Each row of a before or after table is a point. One or more steps were done to the points. Then noise was added and the rows were shuffled. The steps act on how far a point lies along the listed directions, d1 being the first. Name the steps. A step turns or swaps two directions, mirrors them in a line or flattens them onto one, adds a multiple of one to another, or multiplies one. Angles are multiples of 10 degrees, from the lower direction toward the higher: turns from -170 to 170, lines from 10 to 170 but not 90. Use the fewest steps. Two steps may share a direction if one is a turn and the other turns, adds or multiplies; they go together, in the order done. Otherwise the lowest direction goes first.
(in the rows, 128 means zero)

Directions:
(1): [88 98]
(2): [158  88]
Before (14 x 2)
[[166 137]
 [210 153]
 [158 188]
 [119 132]
 [182 187]
 [153 212]
 [132 125]
 [129 128]
 [161 148]
 [125 133]
 [139 133]
 [145 139]
 [137 197]
 [127 144]]
After (14 x 2)
[[199  80]
 [141 123]
 [158 106]
 [152 119]
 [125 122]
 [125 136]
 [132 130]
 [137 143]
 [187 163]
 [197 143]
 [205 163]
 [164 113]
 [125 128]
 [209 125]]
Steps: turn d1 and d2 by -50 degrees

Directions:
(1): [107  71 130]
(2): [156 120 181]
(3): [ 78 147 157]
Before (14 x 3)
[[124 139 110]
 [208 112  84]
 [105 203 115]
 [106 105 174]
 [125 148 159]
 [180  89 179]
 [125 149 150]
 [117 100 118]
 [ 77 109 128]
 [127 150 143]
 [112  64 185]
 [146 101  73]
 [119 173 164]
 [130 162 156]]
After (14 x 3)
[[109  80 126]
 [171 135 150]
 [142 145 132]
 [123  77 133]
 [119  20 144]
 [111 102 123]
 [120 149 118]
 [125 235 102]
 [ 78  83 116]
 [179  71 168]
 [142 154 129]
 [150 173 124]
 [149 187 125]
 [140 156 128]]
Steps: multiply d1 by 1.6; flatten d2 and d3 onto the line at 150 degrees

Directions:
(1): [148 177  88 151]
(2): [ 65 128  97 128]
(3): [151  96  81  94]
(4): [134  89 116 185]
Before (11 x 4)
[[179 135  47 122]
 [ 80 107 102 181]
 [ 97 102 139  98]
 [ 43  75 191 107]
 [134 173 122 115]
 [127  97 193 100]
 [ 77  79 129 132]
 [ 94 167  87 146]
 [110 132  64 151]
 [ 95 157 107 105]
 [117 133  90 187]]
After (11 x 4)
[[ 86 128 162 156]
 [114 149 137 138]
 [102 168 124 139]
 [112 147  47  93]
 [ 84 157 111 134]
 [ 79  96 160 153]
 [150  78 155 127]
 [ 96 107 137 137]
 [142 168 116 124]
 [103 183 130 146]
 [ 87  78 202 168]]
Steps: flatten d1 and d4 onto the line at 150 degrees; turn d2 and d3 by -50 degrees

Directions:
(1): [165 163 120 126  97 207 122 125]
(2): [113  82 146 129 118 159 206 136]
Before (13 x 8)
[[119  99 124 151 131  78 114 126]
 [108 128 150 109 161  39 129 121]
 [131 181 135 143 117 157  94 130]
 [128 120 136 133 107 199 174 148]
 [142  94 124 126  95 214 221 139]
 [112 101 148 133 119 146 179 140]
 [ 79 111 146 117 151  68 146 137]
 [ 97  72 133 123 155  35 127 133]
 [124 134 116 117 142  59  88 136]
 [137 157  95 124 114 178 119 142]
 [168 170 102 150 117 170 102 105]
 [ 44  58 136 129 155   7 150 161]
 [133 147 123 153 123 118  92 151]]
After (13 x 8)
[[107  94 148 138 128 128 176 143]
 [147 166 100 153 134 123  96  97]
 [117 150 102 121 133 133 109 144]
 [ 87  85 134 120 104 133 179 167]
 [116  74 129 132 128 123 200 139]
 [ 96 116 139 115 131 132 159 133]
 [108 109 136 128 137 138 154 155]
 [116 184 138 147 125 129  90 135]
 [129 116 121 149 105 122 130 119]
 [141 143 117 113 118 120 102 139]
 [136 147 127 155 114 126 100 150]
 [133 141 148 111 132 122 151 117]
 [130  85 132 127 115 123 152 133]]
Steps: flatten d1 and d2 onto the line at 110 degrees

Directions:
(1): [146  71 196 165 151 129 132  99 116]
(2): [125 125 129 112 176 148  64 166  77]
(3): [155 159 172 154  63 122  95 168 124]
(4): [ 78  90 102 158  86 138 150 144  72]
(5): [ 92 180 139 191 161 169 140 130 141]
(6): [171 123  82 186 153  76 130 149 124]
Before (8 x 9)
[[116  96  89  97 137 118 140 110 127]
 [ 78 165  89 171 139 151 168 119 149]
 [128 141 192 161 199 164 117  95 143]
 [ 83 119  71 116 144 125 188  83 160]
 [109 164 118 121 134 133 170  89 186]
 [141  70 173 125 133 114 108  96 116]
 [121 121 120 121 160 131 105 135 107]
 [139 108  18 148 148 101 148 149 120]]
After (8 x 9)
[[122 163  80 140 144 115 191  96 196]
 [175  54 110  66 182 100 140  86 157]
 [ 87 143  45 178 142 134 133 161  86]
 [113 119 111 114 164 137  96 140  98]
 [159 123  94 173 178  92 161  86 172]
 [108  96  75 110 198 118 216  41 192]
 [ 71 108 120 129  99 152 118 126  96]
 [100  95 119  93 169 143 155  81 146]]
Steps: swap d1 and d4; multiply d2 by 1.3; multiply d3 by 1.6; turn d5 and d6 by 70 degrees

Directions:
(1): [ 85 151 133 187 129 102 185 126 145 151  73]
(2): [151 158 204 112 176 171 149 158 107 137 113]
(3): [ 95 150 103  88  70 148 138 192  96 156 117]
(4): [121 200 118  66 140 101 137  77 150 150 136]
(5): [123 128 166 136  68 181  93  75 145 146  97]
(6): [124 143 149 120  86 136 183 122 139  43 152]
Before (11 x 11)
[[135 160 196 128  98 116 179  53 172  86 138]
 [113 145  91  94 157  95 131 169 108 180 158]
 [147 113  94 107 162  93  84 178 103 132 178]
 [130 143 148 114  89 157 132 151 138 141 108]
 [173 140 158 114 161 161 119 161 101 140 139]
 [ 97 149 113 128 113 132 128 111 135 190  93]
 [ 86 209 153  85 127 109 147  53 159 125 109]
 [160 110 129  28 121 125  94 113 152  49 204]
 [119 123 110 106  81 176  81 140 137 143 116]
 [130 155 181 140 167 127 139  73 162 142  94]
 [125 138 115 151 159 120 143 152 123 141 130]]
After (11 x 11)
[[134 138 107  82 116 169  73 140 130 168 127]
 [202  77 183  12 118 201  53 131 122  39 218]
 [142 102 216 197  94 154 142  79 158 115  99]
 [122 129 119 114 151 114 162 203  90 131 168]
 [128 119 117 129  82 143 114 153 139 157 106]
 [111 137 108 157 138 109 163 147 133 121 134]
 [102 112 218 195 142 178 139 149 109 123  64]
 [159  88  77 135 108 122  92 153 115 105 169]
 [ 99 138 130 156 151 134 150 160 113 191  77]
 [118  82 160 211 155 124 126 116 146 134  76]
 [161 137 108  67 159 104 100 169 105  85 214]]
Steps: multiply d1 by 1.6; turn d2 and d4 by -130 degrees; turn d5 and d6 by -40 degrees

Directions:
(1): [171 167  96  77  99 144 114 112 125 135 105 155  67  66]
(2): [144 101 107 132 154  92 152 104  63  77 178 117 140  72]
(3): [144  84 100  86 191 148  61 180 130 113 136 115 110 145]
(4): [115 114 145  62 141 158 167 107 165 171 204 132 140 119]
Before (8 x 14)
[[ 75  73 138 171 150 135 142 152 136 116 135 114 184 170]
 [130  67 111  95 202 142 131 143 124 114 222 105 133 136]
 [113 115 156 145 140 150 132 144 124 122 147 130 173 174]
 [106 150 137 173 117 116 131 149 131 122 112 118 126 145]
 [ 75  99 147  78 167 167  69 200 209 191 107 122 131 234]
 [140 168 118  64  84 180  80 154 187 182  91 153  75 116]
 [115 113 147  89 149 131 129 119 156 155 178 150 141 125]
 [108 142 142 230 104  95  98 170 115 117  38 131 156 197]]
After (8 x 14)
[[ 88 134 150 196 100 132  90 186 160 145  69 114 152 202]
 [148 154 123 126 112 120  88 124 133 129  88 162  98 107]
 [106 131 135 114 135 139 147 141 149 144 164 125 126 126]
 [ 92  92 168  74 154 151 181 126 170 191 224 134 178 155]
 [174 158  86 116 117 130 123 112 105 108 121 143  64  72]
 [127 124 106  64 112 175 157 109 156 151 155 155 110  80]
 [146 149 135  78 113 173 128 125 134 139 146 159 124 114]
 [ 93 161 150  65  95 171 118 146 213 215  87 154 100 177]]
Steps: turn d2 and d4 by 20 degrees; turn d1 and d4 by -130 degrees; multiply d3 by 0

Directions:
(1): [165 106 175 148 149  80  67 161 171 153  88 110 111 140 132 106 183  83]
(2): [155  93 139 113 102 131 137 118 100 116  99  62 152  77 212 119  88  96]
(3): [177 185 155 142 121 121 112 177 119 128 205  72 157 120  87 122  92 124]
(4): [133 190 109 128 186 162 136 108 111  70  82  93 122 154 112 154 140  63]
(5): [192 166 156 133 137 131 135 129 125 117 110 148  35 143 170 132  92 183]
Before (12 x 18)
[[163 168 143 122 168 147 106 119 105  78  95  55 151 123 151 147 111  88]
 [134 166 140 139 107 135 105 156 120 118 212 106 172 127  54 145 105 108]
 [219 204 186 132 140 152 107 159 103  67 150  41 102 130 151 115  81  92]
 [137 180 139 137 138 149 137 108 102 122 129  92 147 107 126 144  93 126]
 [145 169 141 129 219  94  93 119 165 122  56 108  68 181 117 109 205  71]
 [118 157 127 125 106 126 142 165 120 143 183 184 124 129  83 137 124 185]
 [113 176 118 139 137 146 123 132 124 134 236 150 143 145  44 131 108 166]
 [129 120 112 128 178 125 122  94 131  97  42 139 111 160 160 140 157  97]
 [150 146 136 124 172 147 104 146 131 103  94  76 107  97 128 134 117 103]
 [ 79  58 126 117 107  73 101 118 206 217 137 224 110 130 132 105 182 196]
 [ 97 118 129 152 109 109  99 105 126 135 144 170 140 138  91 110 150 116]
 [139 113 120 132 191 102 106 115 154 122  60 151  86 146 138 138 167 125]]
After (12 x 18)
[[151 171 149 138 122 141 136 113 106 133 132 101 131  99 142 142  81 150]
 [140 115 123 133 190  99 103 117 156 123  63 157  80 147 139 137 168 131]
 [ 21  85  83 115 155  99 102  98 200 176 117 186 185 150  65 126 230  93]
 [109 186 119 140 144 145 120 134 130 138 241 162 139 153  27 133 117 171]
 [152 109 135 128 158 113 123 102 138 119  56 160  76 153 187 132 135 143]
 [225 200 186 129 134 154 108 158 101  65 146  31 108 126 165 113  74  88]
 [201 148 175 122 136 130 107 131 110 106 106  79 100 110 200 134  75 158]
 [170 139 151 125 154 138 105 152 131 117 100  89  81  89 150 126  96 135]
 [ 85 173 103 125 133 140 142 157 118 125 174 169 161 139  43 149 151 136]
 [176 158 165 133 196  80  92 131 176 150  76 144  20 180 137  99 185 137]
 [150 160 156 142  93 125 101 164 128 133 225 131 139 127  68 138  93 153]
 [101 119 133 155 108 106 100 110 131 141 151 182 126 142  91 106 149 132]]
Steps: multiply d2 by 1.3; swap d4 and d5

Directions:
(1): [108 109 144  98 125 183  68 152 152 164  92  90 142 153 165 127 117 118
  39 157]
(2): [125 141 120 114 155 132 186 164  43 118  83 103  95  81 150 118 132  63
 106 147]
(3): [ 95  66  64 160  93 109 134 132 121 152 121 119 132 166 129  80 150  83
 117  51]
(4): [ 99 100 124 101 213 134  91 133 110  92 151 126 147 180 147 189 133  80
 173 114]
(5): [ 76 161  69 158 186 203 120 115 140 152 122 138 101  85 117 126 169 170
 133 110]
(6): [124 184  98 126 128 145 142  79 116 114 139  53 148 195  95  77 130 116
 146 179]
Before (10 x 20)
[[123 136  54 182  84 113 146  74 168 164 143 143 119 171  80  62 178 165
  153  53]
 [105 128 134 114 176 173  92 112 135 130 141 106 139 169 128 121 137 114
  149 106]
 [105 102  68 187  68 103 130  60 171 141 178 147 112 165  81  89 144 173
  192  34]
 [ 89 134 128 154 181 170  98 101 176 129 173 166 138 130 116 164 167 170
  135  94]
 [ 87  67 154 131 106 122 132 184  99 134  84 155 133 117 159 166 136  74
   82  93]
 [124 148 134 131 137 148  77  78 174 128 159 139 140 158 101 134 133 170
  166 133]
 [129  46 146 122  59 117 110 175 138 152  91 134 113 108 175 117 122  96
   59 124]
 [161 101 115 165  39  56 187 144 113 162 114 173 102 103 101  50 130 104
  123  83]
 [130  64 138 119 114  74 146 141 102 132 122 141 117 103 146 130 149  93
   92  91]
 [ 98 125 112 135  86 142 152 144 129 148 111 126  96 101 141 102 137 138
  119  96]]
After (10 x 20)
[[131  55 143 116 113  71 140 148 105 134 117 148 113  97 153 137 147  95
   83  86]
 [120  78 115 149   8 121  82  86 197 177 137 101 136 200 119  68 108 154
   84  79]
 [114 142 138 166 134 145 127  96 180 136 169 177 131 105 102 141 162 189
  131  95]
 [129 154 121 145 146 137 146  90 126 121 156 127 123 135  95  93 143 140
  187  96]
 [129  52 144 105  71 115  89 185 134 186  81 126 133 167 163  86 110  59
   32 113]
 [ 83  41 106 131 172 140  97 169 120 121 121 167 105 107 175 177 157  85
  139  80]
 [ 69 109 109 119 132 168 116 154 129 145 110 119 102 124 162 132 142 118
  115  93]
 [ 85  71 136 153 130 106 157 177  90 120 101 192 116  88 143 182 149  86
  132  64]
 [136 155 140 136 112 138  91  74 173 130 156 135 139 154  95 117 128 175
  160 140]
 [114 110  83 141  76 147  87  97 183 186 114  97 143 219 117  64 157 136
   74  89]]
Steps: turn d1 and d4 by 110 degrees; add 1 times d4 to d5; multiply d6 by 1.3

Directions:
(1): [135 133 179  87 165 102 136 106 168 130 120 144 196 127 114 135  98 113
  94 214  76 159 120 180]
(2): [ 89 133 170 216 156 156 120 145 173  97 129 175 126  93 155 131 154 147
 107 160 119  45 138 121]
(3): [128  94 139  75 159  98  96 203 103 181 110 129  88  74 115 122 178 164
 111 136  73 124 165 109]
(4): [139  98  98 151 153  84  96 126 111 148  75 144 177 122 107 207  60  97
 127  91 117  78 128  90]
Before (12 x 24)
[[127 145 162 132 136 177 136 164 146 108 162 121  80 132 156 104 195 171
  112 150 133 118 138 145]
 [155 117  92 152 129 124 122  86 125  98 114 109 158 148 118 167  87  73
  144  96 162 120 117  96]
 [ 88 201 173 160 111 167 154  65 190  55 168 137 150 157 148  84 117 110
  113 180 154 119 104 184]
 [133 146 146 141 130 137 134  71 147 111 119 114 197 175 120 153  76  99
  115 179 115 163 118 180]
 [121 138 120 156 135 112 146 101 146 117  99 144 171 156 117 165  83 103
  122 157 122 145 111 143]
 [104 162 159 192 101 175 144 149 141  85 164 111  75 134 164  87 219 189
  124 135 153 128 129 149]
 [129 146 162 152 160 127 139  70 170 105 118 144 208 169 117 155  83 103
  130 168 135 134  98 160]
 [137 155 138 146 107 122 136  73 154  96 139 147 192 145 117 133  92 114
  130 129 137 123  88 147]
 [101 142 173 138 111 148 125 196 117 144 172 132  29  70 152  78 249 185
  136 131 111 120 160 118]
 [ 90 106 157 160 135 128 117 182 147 138 120 137  88  97 134 116 184 147
   99 165 119  77 150 136]
 [134 105 100 109 125 107 120 163 111 156 119 109  81  98 130 147 153 139
  144  83 125 116 172  82]
 [ 86 135 164 205 152 159 128 169 164 107 155 159  90  94 150  95 190 177
  141 161 119  56 148 123]]
After (12 x 24)
[[114 150 180 150 131 133 120 133 167 106 143 170 145  93 133 104 165 162
  110 161 103  92 118 140]
 [153 111  90  87 125  89 130 118 119 154 107 106 144 129 108 176  83  97
  142  93 125 146 148 102]
 [ 97 152 199 159 168 158 132 127 181 110 143 149 135 125 137  94 181 159
  116 194 118 123 125 161]
 [101 138 159 152 146 130 148 139 165 118 118 153 130 123 128 127 150 139
  105 195  99 142 133 152]
 [136 106 153 141 186 113 104 139 161 111 102 148 155  87 121 156 134 114
  102 176  91  87 145 112]
 [141 140  93 155 101 170 135 123 112 102 148  99  98 173 145 138 134 136
  148  74 184 118 122 114]
 [ 68 182 155 206 114 184 129 126 169  65 161 150  77 117 162  79 176 152
  121 137 158  58 130 133]
 [145 149  68 143  53 123 138  88  65 128 145  92  96 165 125 157 111  95
  188  20 202 148 106  89]
 [127 127  97 147  75 132 148  88 126 112 129  95 132 183 117 132 101  89
  138 113 186 141 103 152]
 [ 98 143 184 158 142 172 120 151 158 115 144 129 114 116 147  97 177 166
   98 198  89 124 154 167]
 [128 155  83 194  97 152 150  70 131  86 153 116 142 191 131 129  82 107
  188  85 194 109  99 121]
 [124 146  89 223  82 149 128 126 101  93 130 102  99 160 150 152 149 144
  149  48 197  99 116  98]]
Steps: turn d1 and d4 by -70 degrees; mirror d2 and d3 in the line at 140 degrees
